Each row is a point. Two turns around zero, p and q, are shown by what they do to some points. Write where each new point lands after one turn and then the other. Backwards means that the second turn is done in reverse. Each puzzle has new turns, and all numbers are rounded.
In the rows, zero is written as 128.

Turn p:
[163 103] -> [107  91]
[ 98 122] -> [119 157]
[157 126] -> [129  99]
[ 66 118] -> [112 189]
[155 172] -> [174 106]
Turn q:
[141 145] -> [147 138]
[170 101] -> [155  86]
[ 73 138] -> [ 82 160]
Where do these land?
p, then q: [163 103] -> [ 93 103]
p, then q backwards: [105 111] -> [102 139]
p, then q backwards: [111 111] -> [105 134]
q, then p: [ 95 194] -> [201 138]
q, then p backwards: [167 121] -> [154 158]

Turn p:
[ 94 154 106] -> [ 96 126  92]
[148 104 105] -> [157 154 123]
[131 105 107] -> [152 141 113]
[112 124 219] -> [125  51 179]
[155 152 103] -> [112 168 133]
Turn q:
[166 166 128] -> [136 170  95]
[143 109 152] -> [140 144 156]
[166 125 140] -> [153 159 132]
[112 140  78] -> [129  92  88]
[ 53 100 142] -> [ 82  76 169]
Where do these land?
p, then q backwards: [ 93  85 130] -> [137 116  75]
p, then q backwards: [157 186 117] -> [112 157 185]
p, then q backwards: [147 168  90] -> [135 173 165]
p, then q: [137  81 136] -> [166 158 130]
q, then p: [106 120 167] -> [114  85 134]

Turn p:
[188 103 122  93  96 143] -> [163 132 123 120  59 154]
[ 86 197 115 118 152 121] -> [ 78 158  95 111 179 135]
[ 89 135 126  79 165 126] -> [106  97  78 124 157 152]
[146 112 142 139 135 149] -> [147 128 140 156 121 136]
[103 168  77 146 163 143] -> [136 168  95 118 188 117]
[164  83 163 144  70 152] -> [146 121 164 163  54 108]
[173 125 155 145 153 118] -> [144 131 172 138 131 166]
[ 75 101 124 159  91  73] -> [104  88 155  95 136  58]
Turn q:
[164  71 169 137 100 138] -> [167 102 178 177 137 128]
[132 147 149 137 103 103] -> [135 114 148 100 147 109]
[132  42  93 121 141 114] -> [153  95 123 172  57 146]
[128  76 144  94 104 163] -> [123 119 173 172 118 170]
[146 170 157 143 159 149] -> [137 156 103 129 183 120]
[116 189  66 115 148 121] -> [103 178  86  75 103 123]
[ 78 202 155 143 143 115] -> [ 82 122  93  78 184 112]
[104 167 121 162 114 145] -> [ 88 144 124 118 145  89]
[152  86  99 100 140 104] -> [165 120 125 132  78 155]
Where do these land?
p, then q backwards: [110 171 130 103 112 173] -> [108 139  92 136 168 168]
q, then p backwards: [136 153 128 165 145 142] -> [ 97 141 103 145 125 150]
q, then p: [168 190 136 121 110  68] -> [122 111 103  96 100 210]
q, then p: [ 83 105 125 142  79 127] -> [100  76 143 143 122  94]
q, then p backwards: [151 103 136 146 109 162] -> [134 120 152 169 129 154]
q, then p: [163 116  91  98 173  76] -> [167 168 104 105  64 136]
p, then q: [ 86  58 150 121 167 147] -> [167  95 110 189  88 100]

Turn p:
[178  73  89 106 103 100  86 126] -> [109  52 169  83 128 131 128 156]
[115 179 108 152 114  91 130 124] -> [173 143 133 126 148  83 104 126]
[142  99 118 145  69 122  75  79] -> [144  50 107 101  86 101 119 140]
[165 123  67 128 111 132  87  68] -> [119  68 161 109  85  97  75 123]
[ 98 120 148  70 148 124 159 128] -> [ 79 141 120 171 159 123 152 132]
[150 164  84 133  65 145 112 123] -> [170 109 171 124  81  83 133 131]
[ 98 162 147 101 146 151 144 183] -> [115 198 135 138 138 123 172 124]
[131 143 168 117 147 134 200 149] -> [135 172 128 188 153 166 143 140]
[152 108 159 101 167 144 122 111] -> [ 77 133 116 136 117 161 113 152]
[ 99 147 176 175 167 123 138 163] -> [152 191  81 114 154 158 129 118]
[ 81  90 142 181 171 143 154 155] -> [134 151  89 117 157 182 140  65]
Turn q:
[ 79  68 174 145 158 170  47 180] -> [145 130  75  86  63 217 178 158]
[135 136 119  90 104 148 132  91] -> [117 138 162 160 125 140  90 124]
[156 121 127 138 171 174 149 160] -> [146 147  75 150 165 143 136 156]
[150 126 135 144  82  94 114  72] -> [155  83 174 132 104 104  99 105]
[113 181 133 143 141 121 143 110] -> [122 122 153 125 172 129 149  97]
[131 114 152 107 112  78 136  81] -> [135 121 161 152  87  94 128  88]
[148 172  63 132 172 129 142 152] -> [121 165 100  98 200 109 104 120]
[106  97 155 110  89  63 118 108] -> [118 112 162 123  55  93 141 106]
[147 139 133 128 138 188 123 208] -> [136 159  99 119 161 158 147 207]
[115 127  90 144 113 117 175 119] -> [ 87 101 118 135 149  95 111 120]
Where do these land?
q, then p: [110 126 133  81 133 188 144 104] -> [156 163  98 112  84 129 126  84]
q, then p backwards: [147 103 131  75  89  84  80 159] -> [170 194 121 128 117 167  76 137]
p, then q: [137 101  74 119 156  97 135 112] -> [147 135 110 133  84 166 150  93]
p, then q backwards: [163 113 152 157  97 144 105 161] -> [124 115 162 147 124 136  73 158]
p, then q: [114 120 147 143 126 128 155 157] -> [133 129 115 151 168 129 119 126]
q, then p: [ 81  86  87 192 115 133 140 105] -> [ 82  59 124 112 135 122 150  74]
q, then p backwards: [118 133 143 120 130  80 159 122] -> [ 91 141 101 100 109 144 124 131]
p, then q: [158 158 124  67 118 127 183  72] -> [154  61 108  73 119 129 183 141]
q, then p: [136 131 197 175 134 127  94 153] -> [133 116 176 173 125 188 147 149]
q, then p: [116 208  90 153 183 169  86 134] -> [ 37 185 147 150  93 137  91 119]

Turn p:
[131 147 178 162 155  85  84  65 145] -> [ 90 160 158  68 147 123 140 176 182]
[115  97  88  77  89 117 134  95 157] -> [123 114  46 144 139 112 164 131 132]
[ 89 151 118 155 176 131  81 129  95] -> [106 173 167  92 164 144 129 102  97]
[123  99 103 140  85  85 118 105 132] -> [103 127  97 134 125 121 167 101 173]
[170 192  98 148  70 172 150 174 157] -> [157  98 168 212  94 167 170 152 106]
[151  96  91 127 144  84 174 161 145] -> [117 108 104 121  51 105 132  99 116]
[113 110 182 114 138  86 140 133 122] -> [123 125 109  88 114 143  82 129 163]
[145 183 134  85 159 153  86 157  85] -> [181 197 147 129 138 158 110 143  86]
[142 112 143 153 112 165 172 115 111] -> [155  78 154 142 140 101 117 120 142]
[ 86  99 169  84 161 171 182 115 129] -> [148  73  96  96 163 113  63 143  96]
[144 120 105 162 118 160  88 158 129] -> [107 152 162 182 133 119 133 111 116]
Turn q:
[106 140 160 168  71 184 177 168 172] -> [152 106 126 121  31 165  91 173 150]
[147 146 150 194 134 143 115 165 166] -> [131 104  78 149 118 166  74 145 150]
[105 127 118 123 154 114 108  57 156] -> [132 116 103  94 170  81 160 152 144]
[125 125 111 100 115  66 152 136  94] -> [156 149 163 168 137 102 150 110  92]
[146  86 143 149 125 170 132 160 203] -> [134 123  79  86 100 183  95 166 103]
[146 157 138 105 112  97  67 121 104] -> [135 119 118 133 149  99 124  52 136]
[103 129  81 151 100 145 136 134 116] -> [100 145 139 140  94  93 107 151 126]
[127 103 127 135  96 146 145 126  88] -> [108 113 176 125 107 124 114 129 110]
[ 90  80 150 131 136 132 181 142  81] -> [139 141 212 128 133 152 120 166 118]
[118 162 103  66 172 101  83 113  97] -> [117 177 125 130 178  97 172  72 152]
[194 152 127  87 195 110 113  85 129] -> [103 115  90 136 192 147 202  93 126]
Where do these land?
q, then p: [134 142 117 163 113 196 175 114 148] -> [103  94  97 189 132 164 107  95 126]
q, then p: [134  82 141 158 183 146 124 125 129] -> [119 151 133 129 143 130  82 126  68]
p, then q: [169  82 161 138 124 164 105 107 209] -> [184 175 113 162 144 119  48 146 127]
q, then p: [100 103 131  95 128 105 105 123 134] -> [162 154 120 100 109 127 132 152 128]
q, then p: [122 108  88 148 153 153  77 171 122] -> [108 172 133 113 170 171 154 135  92]
p, then q backwards: [122 188 150 116 111 178 120  81  85] -> [ 99  96 181 118 182  75 151 114 130]
q, then p: [143 129 141 176  85 117  79 153  84] -> [ 80 177 131 119 176 105 136 128 173]
p, then q: [122 168  93 105 162  97 143 150 127] -> [101 123 171 132  84 121 155  98 124]
p, then q: [156 101  93 124 144 109 172  89 131] -> [159 132 142 147 127 104 154 128  64]
q, then p backwards: [188 106 113  73 105 100 175 153 116] -> [120 175  47 132 139 148 131 176 126]
p, then q: [ 66 154 166 118 156  74 137 184 141] -> [ 86 155 145  51  85 110 126  93 159]
p, then q: [ 81 171 140 122  74  99 124  87 109] -> [ 95 150 103  98 111 178 174 173 128]
